Each wall is flat, endless, passes through zero and stands at right angles to its row. A trip goes straight from one point to another. List the walls that it crosses, first one first.
In the rows, zero is written as 128.

Walls:
(1): [ 97  66 158]
(2): [146  88 158]
(3): [172  86 123]
(4): [120  98 100]
(5): [ 94 122 164]
Trips:
[126 104 138] to [135  96 146] -> none
[ 84 116  74] to [119 160 102] -> 1, 4
[101  96 115] to [149 101 115] -> 5
[138  99  97] to [130  88 129] -> 5
[112  90 147] to [118 170 133] -> 3, 4, 2, 1
[130 129  98] to [119 132 123] -> 3, 5

Walls:
(1): [137 110 208 117 110 179 123 149 166]
(2): [168 127 126 137 128 111 149 169 129]
(3): [ 78 154 111  79 133 123 126  88 122]
(4): [123 140 154 130 133 178 125  83 163]
(5): [129 162 127 124 109 138  92 135 125]
(6): [ 97 168 118 173 122 110 127 132 152]
(7): [120  79 159 106 110  99 145 120 110]
(8): [125 141 154 106 138 139 124 126 100]
(9): [178 112 143 148 119 117 118 101 167]
Trips:
[ 76 116 121  61 143 142 131 117 170] to [142 134 148 136 123 160 174 164 135] -> 2, 3, 7
[135 136 148 153 172 142 110 124  80] to [ 76 159 110 124 128 150 123  96 112] -> 3, 6

Walls:
(1): [127 135 108 114 123 118 106 152 139 134 118 147 108  95 136 103  99 114]
(2): [102  88 148 156 130 104 134 199 140 127 128 163 113 150 171 124 124 109]
(3): [118  88 153 118 144 142  63 134  97 123  90 112 127 153 119 114 132 145]
(4): [159 112 127 151  89 147 132 110 139 138 116 107  93 128 141 129 125 131]
(5): [157 131  98  94 162 101 150 126 196 123 136 125 136 174 113 166 101 149]
(6): [149 110 135  81 129 126 170 153 180 112 147 144 148 129 181 139 151 116]
(7): [159 116  75 161 116 108 127 157 155  94 120 126  71 183 119 110 119 157]
Trips:
[149 110 109  96 101 104 128 173 155 179  89  88 135  78 128 131 124 125] to [112 103 143 117 117 142 122 127 130 147 135 132 148 115 133 115 135  94] -> 5, 3, 4
[111 124 114 113 121 109 117 117 147 141 119  96 100 136 110 141  79 133] to [ 91 154 132 104  84  91  71 132 158 118 105 128 133 146 158 144 142  90] -> 2, 4, 6, 7, 5
[176 100 151 119 122 106 107 150  66  91 130 102 156 108 112 135 174 119] to [140  71 125 133 100 150 114 144 118 111 105 141 111 137 138 138 107 156] -> 4, 2, 7, 1
[134 163 129 124 139 130 146 136  80 111  96 119 120 147 145 160 176 176] to [171 157 149 152 113 121 148 110 108 169  88 108  71 150 156 146  71 134] -> 4, 5, 3, 1
[122 112 138 116 137 159 103 109 164 117 119 162  89 138 156 188 150 144] to [188 142 121  87 169 165 136 138 120 104 131 122 163 125 126 158 145 132] -> 2, 7, 4, 3

Walls:
(1): [ 65 120 176 120 150 152 127 172 160 125 150 105 121 137 109 132 113 167
 112 112 139 132 115 110 115 142 111 113 120 102 108 144 136 122 153 138
 112  63 120 155 133 144 116 113 130 140 160 132]
(2): [124 112  91 125 144 117  96 164 165 120  95 120 118  83 111 114 143 143
  95 147 103 124 152  73 144 139  98 114 132 135 196  97 170 107 168 143
 151 152  83  97 107 166 132 136 131 141 122  97]
(3): [128 116 129 117 144 139 107 141 173 104  90 109 140 108  93 107 115  95
 103 123  97  75 129 135 112 170 104 124 128  83 110 143 133 127 114 132
 104 144 109 140 104 140 119 150 156 124 108 157]
(4): [181 139 125 109 148  96 142 106 111 151 192 105 102 115 118 138 160 167
 128 136 128 121 122  99  87 168 147  94 138 147 108 146 107  98 174 128
 123 104 149 130 156 127 193  88 140 106 147 185]
(5): [163 144 131 114 190 117 128 136 120 121 162 116 166 132 156 108 155 142
 144 108 115 164 115 126 145 130 113 119 159 106 114 140  84 117 164 115
 101 156 133 168 100 150 107 123 103 175 121 106]
(6): [ 86 104 127 111 102 155 156 208 165 126 136 143 137 139 135 131 135 144
 130 141 112  94 155 100  98  80 156 151 160  93  96 127 174 135 113 148
  85 105 148 150 141  83 158  88 101 139 161 109]
(7): [101 127  74 139 186 142 185 105 152 119 142 134  87 163  60 124 126 160
 142 114 137  83 143 119 108 121  93 126 117 133  90 118 126 148 104 136
 107 105 136  91 108 103 108 157 118 125 163  68]
(8): [126 102  91 141 148 128 177 118 125 114 163 132 173 131 131 120 188  99
 135 150 140 142 130 107 105 132 148  97 115 107 139 111 106 110 102  82
 126 131  48 115 153 118 115  81 147 118 108 102]
(9): [100 151  97 125 160 157 198 130 149 157 157 131  89 181  71  81 146 103
 139 146 140 167 144 137 166 118 127 115 132  87 179 145  75 121 164 181
 136 146 158 138 119 130 127 119 154 158 138 111]
(10): [127 130 131 160 203 183 121 106 101  90  63  86  98 116 107 187 150 113
  83 141 129 127 124  89 152  84 113  82 118 151 157 146 147 126 124 138
 117 129 110 170 166 146 138 127 119 120 145 106]
Trips:
[115 192 149 161  90 154 126 108 175 116 146  63  92  88 128 155 161 101
 141 116  84 154 147 111 133 116 128 124 126 138 178 128 176 151 156 161
 124 139 147 126 154 107 105 125  96 142  90 136] to [146 140 118 158  77 143 117 180 157 120 136 183 108 108 113 143 128  79
 125 162 126 133 171 107  78 124 159 115 147 108 119  99 139  93 138 129
 116 117  83 162 108 110 135 147 161 113 167 126] -> 3, 1, 8, 10, 9
[115 162 121  98 124 160 161 117 137 142 193 165 126  83 108 164 135 113
 118 176 111 152 163 139 177 103 155 132 104 112  76 142 183 161 149 103
 125 183 131 104 142 130 138 148  67 154 137 101] to [ 90 137 124 115 115 118 155 108 130 117 166 125 152 162 149  96 129 123
 122 179 132 158 118 121 161 135 140 105 130 145 109 105 130 132 128 126
 116  91  94  71  98 146  95 127 137  94 142 130] -> 5, 1, 6

Walls:
(1): [ 97  99  97 118  50 130 126 140  89 120 143 119 105 135 152 119 108  90
 165 142 100 129 121 146 118  91 143 181  87 140 108 168 152 148 107 129
 136 105 174 125  86 133  95 115 151 109 117 109]
(2): [134 119 105 116 122  97 158 107 126 141 150  92 158 143 116 136 115  95
 139 129  86 155 115  93 124  93 108 171 128 142 115 145 132 163  95 183
 106 127  93 124 111 114 148 146 123  95 136 170]
(3): [131 115 140 128 126  77 138 108 156 135 156 120 121  79 163 117 155 168
 132  91 153 143 114 120 137 131 100 105 168  93 128  91 121  87 132  99
 111 133 129 109 120 132 148 129 112 120  75 158]
(4): [160 130 114 121  97 148 116 130 163 148 139 168 190 142 173 189 169  97
 124 118 161 174  83 164 120 134 113  64 143 103 147  73 177 112 147 157
 131 180 187 146 184 119 116 153  82  88 146 149]
(5): [134 114 135 119 118 163  60 121 139 116 119 161  90 121 113 164 124  57
  76 140 123 119 148 163  93 136 182 112 113  66 125  95 134 144 111 132
 156 104 191 136  92 143 185 116 134 145 139  56]
(6): [113 104  61 170 136  95 113 161 151 168 154 116 141 150 153 138 130 133
  99 121 115  88 113  79 117 144 121 121 174 127 120 107 142 128 139 103
 156 109 168 157 127 162 136 121 118  92 112 107]
(7): [148 145 114 124 143 146 111 130 136 155 110  81 138 132  98 142 111  99
  97  94 152 138 117 108 161 117  95 112 153 152 148 134 139  73 114 119
 115 149 146 121 139 140 134 148 139 149 133 163]
(8): [169 166 116 137 115 135 113 137 151 104 110 122  96 179 161 189 150 106
 182 129 168 159 125 146 141 103 186  88 150 158 159 104 107 136 115 128
 144 111 110 176 119 145 119 142 188 118 136 126]
(9): [108 130 140 133 150 128 110 153  86 170 147 117 117 156 112  99 108 146
 106 112 113 106  95 136 139 104 156 138 110 115 106 109  84 136 153 113
 146 140 148 118 117 155 139 140 155  77 133 177]
(10): [ 96 108 173 121 125 113  96 177 140 157  98 110 110 140  73 143 125 120
  34 149 131 162 193 160  95 152 127  96  81 145  77 129  91 177  93 168
 168  72 149 122  98 130 130  99 101 120 117 127]
Trips:
[118 149 131 137 174 151 153 148  88  99 145  83 129  99 127 149 129  95
 134 153 117 111 114 174 157 130 120 125  82 111  97 108 118 102 119 156
 117 123 147 170 101  92 154 146 121 138 103 125] to [107 152 132 119 205 123  93 164  91 127 117 130 170  68 136 111 132  99
  96 151  97 119 119  53 137 133 142 106 109 108  94  75 124 152  97 102
 168 122 130  91 130 116 104 142 150 147 147 130] -> 1, 2, 6
[171 119 172 113 125 147 145 134  88 115 111 124 132 150 144 127 117 105
 110 164 147 126  75 144 143 117 108 147 165 126 154 138 119 123 104  86
 142  73 114 144 138 121  93 138  94 141 108 111] to [116 132 124  55 134 145 149 153 134 139  96 121 186 118  96  85 137 104
 111 123 163 191 120 154 124  98 148 130  99 157 139 121 139 112 121 159
 133 157 179 160 116 144 139 130 153 145 120 139] -> 4, 10, 5, 2, 9

Walls:
(1): [178 114 132  89 135 115 118 135  72 119 168 128  96 158 151 127 139 111
 126 108  97 157 113 135 166 108 103  85 132 154 127 127 149 121  83 127
 135 162 131 177  66 132  83 115 166 152  64 153]
(2): [122 104  95  80 121 134 105 151 143 133 114 113 187 126 119 138 122 137
 120 114 130 152 142 157  97 136 151 157  99 107  86 158 111 138 145 131
  48 120 153 137 121 116 159 151 159 109 114 123]
(3): [178 174 149 117 120 113 141 144 126 116 119 144 151 137 151  63 120 112
  96 101 120 130  92 128 105 154 150 125 134 118 113 147 145 152 141 110
 112 140 100  95 118  80 119 137 113 121 131  79]
(4): [111 121  95 158 110 106  79  93 113 154 116  89 106 147 188 108 123 145
 128 123 130 113  94 164 158 129 141 124  56 128 164 126  98  90 110 103
 163  85 118 141  91  79  97 106 139 112 140 111]
(5): [111 117  95 128 135 113 156 117 110 144 139 146  85  95  77 125 143 157
 129 117 120 111 114 126  93 152 138 135 141 151 168 108 158 126 118  91
 106 124 175 106 155 103  92 119  89 177 145 130]
(6): [140 104 120 103 135 166 102 149 103 105  90 116 124 111 166 123 108 141
 164 125  99  73 100 115 140 132 150 137 152 117 126  94 127 100 190  80
 182 196 120 129  78 130 127 133 127 183 141 140]
(7): [117 125 110 114 160 115 158 141 147  87 135 118  75 124 143 115  95 117
 134 108 133  85  79  79  87 130 101 124 130 146 149 125 129 127 146 152
 132 138 105 147  81  76 118 142 161 123 102  95]
(8): [154 106 128 163 102 152  98 109 177 143  99 111 135  77 192  58 151 188
 129 117 116 158 144 118 113 141 162  96 168 144  71 119 131 150 121 144
 129  99 163 166 151 149 119 109 114 149 134 138]
(9): [104 139 129 121 138 115 167 145 106  94 131 140  97  71 145 105  89 114
 149 142 130 132 162 146 124 129 107 142 176 145 126 116 101 130  84 164
 139 162 149 130  94 162 129 125 131 136 171 149]
(10): [ 91 111 126 133 121 118 109 129 116 201 189  79 127 146 143 135 145 145
 145 134 186 137 132 114 104  92 110 149  95 176 113 158 146  96 132 124
 122  92 113 114 118 131  83  73 124 141 110 127]
(11): [114 143 151 123  89 112  81 151 124 148 133 155 122  74 129  88 119 136
 127 136 163 150 150 142 140 129 103 123 112 129 150  83  95 148 159 133
 119  73 166 107 110 121 174 131  87 136 108 146]
(12): [132 107 163 140  87 114 105 148 111 166 136 127 128 135 120 135 138 141
 177 168  83 124 126 142 129  95  94 103 145 139 138 125 117 135 146 152
 127 100  83 102 130 115 111  95 150 102 104  97]
Trips:
[139 134 170 146 120 134 143 145 142 151  96  15 111 153 129 148 167 125
  98 129 171 147 156 115 129  78 140 156  96  71  77 151 109 151 133 170
  98 121 146 184  95 105 117  69 147 110 120 135] to [163 117  91 137 137  95 183 122 105 152 141 110 155 169  75 141  98 134
 110 109 116 186 125 153  84 154 108 140 139 123  92 121 131 155 101  89
 147  95 118  97  94 110 130 119 138 141 113 158] -> 12, 3, 8, 4, 5
[171 106 127 102 137 101 184 155 164 135 125 162 137 152 153 132 122 173
 138 118 129 145 116 114  98 126  96 136 108 144  93 158 160 122 143 114
 131 144  98 143 126 125 122 147 145 149 135 158] to [137 141  76 138 133 103 128 168 110 145 132  96 161 154 101 127 138 128
 126 131 150 162 166 202  81 147 129 123 168 124 123 102 115 102  82 114
  91 154 112  66 167 128  99 189 107 157 136 113] -> 5, 6, 8, 7, 9, 1
[149 118 160 159 141 161 114  85 109 126 163 114 107 133 185 143 154 121
 116  94 110 104 154 136 118 120  82 177 151  89 195 115 142 145 106 132
  67 155 117 200  89 100 121 153 153 161 128 125] to [144 123 108  64 151  69 129  76 122  81 108 115 111 148 157  85 124 137
  79 108 109 141 136 117 101 147 118 185 120 117 123 131 128 132 137 118
 131 181 121 147 165 106 131 159 130 108 139 170] -> 3, 2, 5, 4

Walls:
(1): [133 183 138 177  81 179 105 125 172 116 144 122  88  77 139 120 144 145
 114 130 132 149 103 173 114  91 108 132 150 125 132 129 110 158 103 121
 168 153 137  96 130 107 160 190 143 126 108 130]
(2): [119 118  82 140 196  96 120 140 162 165 125 158 148  96 149 117 154 144
 119 149 117  88  99 154 141  99 125 113 162 143  75 166 116 115 143  85
 110 167 139 123 131  77 123 110 166 133 127 119]
(3): [129 118 122 141 119  97 101  92 129 159 153 118 135 149  76 121  84 192
  95 140  83  95 136 104 146 137 136  78 166 166 111 171 121 146 123 137
  94 134  74  74 113 146 154 108 123 172 164 165]
(4): [130 110 125  94 150  94  95  99 102 171 120 129  90 152 155 144 161 125
 111 144 141 118 145 134 129 133 139 164 138  96 183 139 125 110 101 159
 134 118 149 120 141  99 112 131 133 109  74 100]
(5): [143  97 102 141 159  96 117  99 135 135 145 126 105 142 114  87 132 101
  94 142 177  83 117 107 110 121 161 130 111 212 139  87 147 112 129 162
  98 151 152 131 106 124 155 181 109 144 134 110]
(6): [125 128 194 133 156 164 137 153 130 129 174  92  83  89 113 166  90  79
 133  99 111 162 124 105 121 137 194 147 121 102 148 112 137 131 106 144
 144 126 111 115 125 106 157 136 130 110 172 128]
Trips:
[119 132 105 159 149 118 134 153 131 138 110 134 148 146 112 132 146 135
 102 125 114 110 167 100  86 186 172 165  89 151  94 116 123 138 171 116
 140 106  97 120 161 137  86 119  98 139  72 122] to [143 134 127 107 118 137  87 121 142 107  89 111 141 177 162 187 152  90
 120 138 123 126  92  97 151 157 125 105 132 133  97 108 151 122 152 144
 117 119 122 135 165 149 142 134 111 115 136 175] -> 4, 5
[122 102 127 125 101 135 112 138 177 146  82 153 115 111  93 113  91 149
 129 142 112 149  64 165 144  92 145 162 120 142  97 108  96 155 120 149
 143 106 123 114 156 142 171 137 100 128 158 118] to [135  98 185 139 153 100 122 110  89 123  96  97 117 105 135 130  98 142
 119 168 146  97 101 126  99  85 138 139 100 125  87 139 155 113 120 108
 118 129 138 139 118 133 114 129 151 130 164  82] -> 1, 3, 4
[138 160 130 154 149 121 128  96  94  60  91  77  72 105 171 117 110 114
 121 150 164 165 164 154 145 114 135  88 111  75 144  53 125 140 126 114
  71 123 113 124 114 102 133 144  77 112 123 125] to [143  75 145  91 107 124 127 106 146 155 147 121 144  95 104 103 165 170
  98 127 121 105 129 138 106  86 106  92 148  76 138 135 116 169 116 120
 148  99 118 110 128 141  76  96 133 136 131 124] -> 5, 6, 3, 2
[107  89 138 131 144  98 139  99 115 151 136 107 123 115  92 139 125 131
 156  81 142 101 152 103 192 115 136 144 159 108 132  88 141  65 169 131
 108 154 170 131 168 116 102 129 156 134 128 186] to [138 142 130 119 147 136 124 128 101 150 119 177 125 150 102 158  84 111
 180 141 154 133 145 126 138 147 123 157 146 126 160 142 137 142 125 160
 110 112 171 111 135  78 144 131 128  45 129 133] -> 3, 2, 5

Walls:
(1): [137 114 123 136 134  97 146 136 135 130 118 121 145  84  83 139 116 157
 134 123 141 106 166 162 154 111 116 120 119 201 153 144 166 160 118 122
 120 110 162 117 119 145 113  81  73  77 120 122]
(2): [155 166 153 153 132 155 177  97 154 133 164 156 142 115 151  99 102 135
 140  84 144 109 157  84 134  90 121 133 106 140 146 128 128 167 174 146
 153 113 122 109 143 109 143 149 159 155 121  95]
(3): [113 111 159 143 138 187 149 105 169 137 168 112 182 126 140 112 130 162
 128 103 142  97 165  69 134 138 129  85 134 104 121 113 138 125 109 173
 113 160 152 158 139 144 140 146  92 103 139 124]
(4): [112 150 118 163 135 100 169 179  97 122 123  83 120 131 101 118 163 155
 145 119  96 112 102 144 148 123 115 165  85 135 106  96 183  90 129  81
  76 178  80 119 116  96 116 145 104 109 137 131]
(5): [121 128 166 126 123  87 140  98 128 147 101 180 144 154 134 134 125  82
 124 136  74 102 122 108 125 127 148 157 121 145 118 108 130 106 142 147
 148 140 117 159 120  94 111 102 112 147 106 149]
(6): [100 157 139 128 110 120 136  88 134  96 132  80  87 174 125 140 113 103
 125 105 145 150 163 148 108 127 118  81 105 140 132 174 124 103  89 110
 129 135 162 141 173 143 128 149  94 115 154 124]
(7): [134  89 121 123 152 145 122 109 106 130  96 110 140 116 105 107 130 133
 120 155 140 104 153 110 141 159 137 103 118  64 123 120 171 130 127 146
 109 113 130 145 149 161  94 180  84 143 168 129]
(8): [154  57  96 146 168 110 102 138 137  91 148  62 120 128  95 161 186 142
 184 128 134 116 149 107 120 112 122 164 194 145 119 116  97 161  95 125
 128 116 126  89 106 165  86 147  82 112 119 116]
Trips:
[153 133 114 104 114 189 128 125 121 146 158 141 145 144 106  89 103 169
 131  91 128 127 109 127 117  88 164 126 164 218 148  82 140 137 142  89
 150 156 101 106 145 156  98 107  89 133 161 112] to [135 120 169 165 168 116 108 148 138 108 161 127 115 123  99  82 126 151
 141 121  74 106 122 117 155 107 119 113 165 137 129  98 136 147 118 143
 136 130  93 119 176 115 117 131 137 123 139 100] -> 7, 5
[128 120 103 123 123 151 107 119  79 108  98  92  85 152 175 140 167  88
 143 115 125 145 111 147 121 204  91 101  97 154 124 135 113 162 126 158
 129 128 146 107 169 108 116 112 108 142 165 112] to [147 153  72 165 147 176 128 155 128  96 115 114 135 147 154 150 125 179
 137 121  92 128 104 115 186 125 182 175 120 143 158 134  82 106  91 129
 125 141  87  97 179 138 103 109 155  93  87  92] -> 4, 7, 6, 2

Walls:
(1): [119 122 114 177 149 100 137 160 125 127 137  94 125 177 117 144  97 120
 164 154 113 164 153  89 129 136 104 153 167 152  74 133 145 125 123  95
 108 113 118 108 138 126 102 153 121  93 135 136]
(2): [141  96 121 114 149 133 133 129  76 122 118 102 159 143 111 119 130 144
 181 116  56 145 118 148 108 163 132 151 139 135 140 121 146 154 155 154
  99  82 125  61 100 120 113 153  87 124 118  94]
(3): [158 124 114 123 176 103 110 174 113 161 102 121 114  72 101 141 101 109
 150 110 147 102 122 116 154 122 105 111 130  89 124 146 148 142 176 168
 104 125 121  80 143  95 109 125 115 167  88 131]
(4): [ 88 112 121  90 161 107 125 139 190 119  83 144 129  87 156 145  89 128
  74 136 124 107  75 181  70  96 118 175 132  98 191 127 128  67 133 116
 117 157 139 133 135  97 131 160 176 174 132 124]
(5): [113 180  86 146 135 132 121 113 177 161 158 137 136  98 119 145 152 120
 124  88 118 151 152  96 135 168 101 148 133 147 154 126 107  94 129 111
 165 135 114 122 103 173 117  88  93 151 109 153]
(6): [147 176 127 186 145 127  90 164 110 130 141  89 126 137 126 176 119 140
 149 160 145 144 115 116 130 125 126 100 118 145 155 117 105 123 142 142
 106 111 113 151 155 139 119  94 134 119 183 123]
(7): [156 109 169 128 106 152 125 103 135 132 155  81 160 165 135 149 137 116
 141 138 153 176 156 155  94 169 118 108 143 100  78 101 113 129 144 151
 158 154 108 185 115 113 130 117 145 111 102 118]
(8): [136 146 132 149 140 119 120 117 106 110 126 138 134 109 109 140  95 146
 146 111 122 125 107 158 118 107 146 119 118 129 171 125  93 137 129 153
 130 127 134 175 148 149 192  86 120  84 112 114]
Trips:
[113 139 119 143 163 128 133 156 144 132 141 111 126 116 176 135 177 122
 182  99 133 133 145 125 145 147  90 140 157 159 103 168 154 100 104 110
  77 119 163 119 137 146 122 114 106 112 144 119] to [161  91 148 129 134 123 116 123 138 138 121 137 143 141 169 126 143 132
 147 135 142 145 129 138  99 132 128  67 115 158 138 132 151 120 157  85
 127 195  88 116 135 120 150 118  77 158 126  98] -> 7, 1, 5
[107 144 147 153 118 138 121 121 123 158 183  88 162  95 127 153 151  99
 111 124 158 112  90 121  68 122 176 106 106 120 176 147 106 109 142 109
  80 119 120 145 116 149 100 106 135 128 107  59] to [102 133 119 143 159 107  70 128  98 131 106 158 119 110  61 174 123 102
  95 172 116 120 165 137 146 129 136 101 184 151 148 172 164 146 150 144
 125 149 101 159 142 145 104 115 147 159  74 115] -> 3, 7, 1
[ 98  87 177  90 152 151 165 115 139 169  57 119  97 130  86  81 112 119
 145  77 143 115 152 135  97 129 118  85 124 153 116 138 112 159 132 109
 170 117 102  91 145 163 142  90 121 118  81 138] to [104 130  94 154  63 151 125 118 108 137  94 146 163 127 146 154 118 167
 164 128 143 168 101 163 141 123 100  97 139 141 108 128 170 131  57 133
  97 114 100 115 170 145 131  77 144 113 146  69] -> 5, 3, 1, 6
